Rows are points. Each copy is the shape, with its points in the same order, turned, moved and blurred by noise. Some copies are also mirrored. Which?
In the rows, 128 means zero.

Shape (9 x 3):
[[169 125  77]
 [115 114 119]
 [ 62 156  81]
 [128 109 154]
 [140 168  61]
 [144 104 118]
 [115 168 117]
 [157 131 106]
 [135  85 133]]
Copy 1, 9 rows:
[[178 108  84]
 [115 119 126]
 [ 70 152  71]
 [123 117 161]
 [150 154  64]
 [148 100 130]
 [118 170 113]
 [161 128 123]
 [135  84 155]]
Copy 1 is: only turned
Copy 2, 9 rows:
[[185  84 118]
 [142 130  99]
 [ 77  97 128]
 [159 163  95]
 [150  68 158]
 [167 124  94]
 [125 126 151]
 [178 110 123]
 [167 137  77]]
Copy 2 is: mirrored

Shape (10 x 4):
[[121 132 165 179]
 [149  86 107  83]
 [128 114  77  88]
 [156 120 116 155]
 [131 134 147 107]
 [152 176 170 172]
 [134 173 180 162]
 [158 120 106  94]
 [ 80 109 126 131]
 [119  72 112 109]]
Copy 1:
[[150 114 178 181]
 [142 163 112  83]
 [132 133  83  97]
 [174 118 135 137]
 [116 126 152 116]
 [148  76 190 157]
 [131  81 192 161]
 [147 130 123  86]
 [115 146 117 171]
 [142 175 107 126]]
Copy 1 is: mirrored
Copy 2:
[[159 122 128 194]
 [138 115 140  74]
 [ 99 133 131  82]
 [145 152 154 143]
 [148 122 100 123]
 [173 164 100 191]
 [170 144  89 191]
 [137 145 130  86]
 [106  88 124 146]
 [126  91 156 102]]
Copy 2 is: mirrored
Copy 3, 10 rows:
[[157 142 157 153]
 [129  74  63 108]
 [104 108  51 113]
 [169 134  90 135]
 [128 110 119  99]
 [178 167 156 103]
 [157 157 174 109]
 [138 107  67  95]
 [ 99 116 118 158]
 [118  75  77 146]]
Copy 3 is: only turned

Shape:
[[122 131 108 126 118 129 131 121]
 [139 106 249 183 116 116 137 135]
 [126 132 107 116 106 122 111 142]
 [130  87 104 135 116 153 125 136]
 [123 125 102 130 109 108 111 121]
 [114 138 123 122 118 136 103 134]
 [125 134 132 115 118 124 142 133]
 [120 141  91 147 109 133 137 132]
 [160 133  94 122 107 149 123 106]
 [119 107 108 123 130 114 131 108]
 [134 137 118 117 140 118 137 135]
 [136 112 108 118 102 111 136 140]
 [155 112 108 154 131 133 111 140]]
Copy 1 (13 x 8):
[[117 128 115 116 120 129 138 137]
 [153 119 235 192 178 126 101 137]
 [120 137 124 111 105 118 122 149]
 [130 105 102 141 114 162 126 160]
 [116 119 119 112 103 119 117 129]
 [108 142 129 111 133 136 116 151]
 [129 132 140 106 131 122 148 139]
 [111 143 105 135 107 117 147 135]
 [148 148 105 116 105 151 130 118]
 [121  96 114 117 128 131 133 120]
 [138 132 122 107 142 111 139 144]
 [138 111 129 120 100 124 141 146]
 [144 133 108 150 117 131 106 150]]
Copy 1 is: only turned
Copy 2, 13 rows:
[[123 127 110 123 129 120 131  97]
 [184 164 221 172 156 121 120 161]
 [116 142 107 118 111 130 118 109]
 [134  95 119 135 112 153 126 110]
 [120 131 108 133 111 104 116 106]
 [111 144 117 122 136 134 111 111]
 [127 141 134 111 135 116 144 114]
 [121 137  94 143 125 127 150  94]
 [152 128 101 113 119 135 124  70]
 [124 103 117 123 126 102 125 107]
 [134 135 109 107 140 115 139 121]
 [131 125 119 122  95 122 142 116]
 [160 124  95 142 121 140 114 121]]
Copy 2 is: only turned
Copy 3:
[[127 128 120 119 114 137 124 109]
 [144  66 220 186 107  99 147 172]
 [137 143 121 112 117 135 102 128]
 [130  94 104 129 121 162 107 132]
 [144 131 120 118 108 126 100 104]
 [120 147 131 136 115 138 104 124]
 [121 126 141 114 122 128 133 125]
 [134 135  98 127 102 132 135 114]
 [157 135 119 114 123 176 130 102]
 [125 104 124 114 123 131 110  92]
 [126 132 129 118 145 123 131 114]
 [143 115 121  96 119 130 115 130]
 [161 114 110 147 138 142 113 127]]
Copy 3 is: only turned

Shape, 12 rows:
[[141 182 116 140 144 158 113 138 154]
 [184 132 192 200  84 176 121 115 137]
 [101  88 142 137 108 115 142 174  96]
 [140 157  93 128 100 131 161 119 150]
 [114  82 147 110 124 112 122 131 125]
 [140 165 123 159 117 121 149 101 186]
 [186 127 167 228 128 143 114 124 137]
 [145 178  94 135 103 105 114  96 142]
 [103 146  97 175  77 128 134 131 159]
 [ 78  86 123 132 143 158 162 135  67]
 [106  77  91 121 127 153 129 140 114]
 [ 85 170 104 162  73 124 128  96 168]]
Copy 1:
[[138 160 103 132 149 120 180 144 134]
 [113 145  95 226  85  96 128 100 125]
 [ 88  86 154 109  95 128 126 152 103]
 [156 131 114 107  97 124 196 112 115]
 [123  98 155 105 106 137 109 128 144]
 [137 161 113 124 107  97 192  86 152]
 [109 136  94 194 101  44 126 119 137]
 [162 167  84  85 103 115 159 109 125]
 [ 96 125  81 102  91 119 186 101 123]
 [107  59 158 109 154 131 128 122  72]
 [130  57 119 103 132 140 140 138 121]
 [104 153  78  91 104 134 181  69 125]]
Copy 1 is: only turned
Copy 2, 12 rows:
[[182 165 144 124 132 124 100 162  96]
 [190  90 135 165 113 115 113  74  47]
 [110  78 154 169 162 127 138 154 139]
 [133 164 107 151 111 134 138 166  93]
 [113 111 139 132 156 113 146 118 154]
 [158 193 123 168 114 119 127 122  94]
 [200 116 132 179 172 119 112  80  51]
 [120 184 105 132 131 103 106 151  76]
 [132 150 107 197 115 123  92 152 111]
 [102  85 152 137 165 198 127 149 145]
 [129 102 103 132 156 156 127 157 158]
 [115 177 113 183  94 123  74 135 111]]
Copy 2 is: only turned
Copy 3 (12 x 9):
[[ 89 189 133 127 126 134 123 160 112]
 [ 95 154 199 218  98 198 164 153 138]
 [149  76 122 140 177 160 147 130 148]
 [148 177 124 114 117 132 155 154 140]
 [153 103 140 136 142 154 104 108 140]
 [126 209 150 150 109 133 143 118 151]
 [ 69 132 186 207  99 148 164 130 148]
 [146 185 112 153 100 106 132 149 118]
 [123 169 101 158 123 144 150 160 180]
 [123  70  89  95 145 185 149 111 125]
 [125  93  98 106 124 159 118 134 155]
 [147 205  82 169 121 149 152 149 150]]
Copy 3 is: mirrored
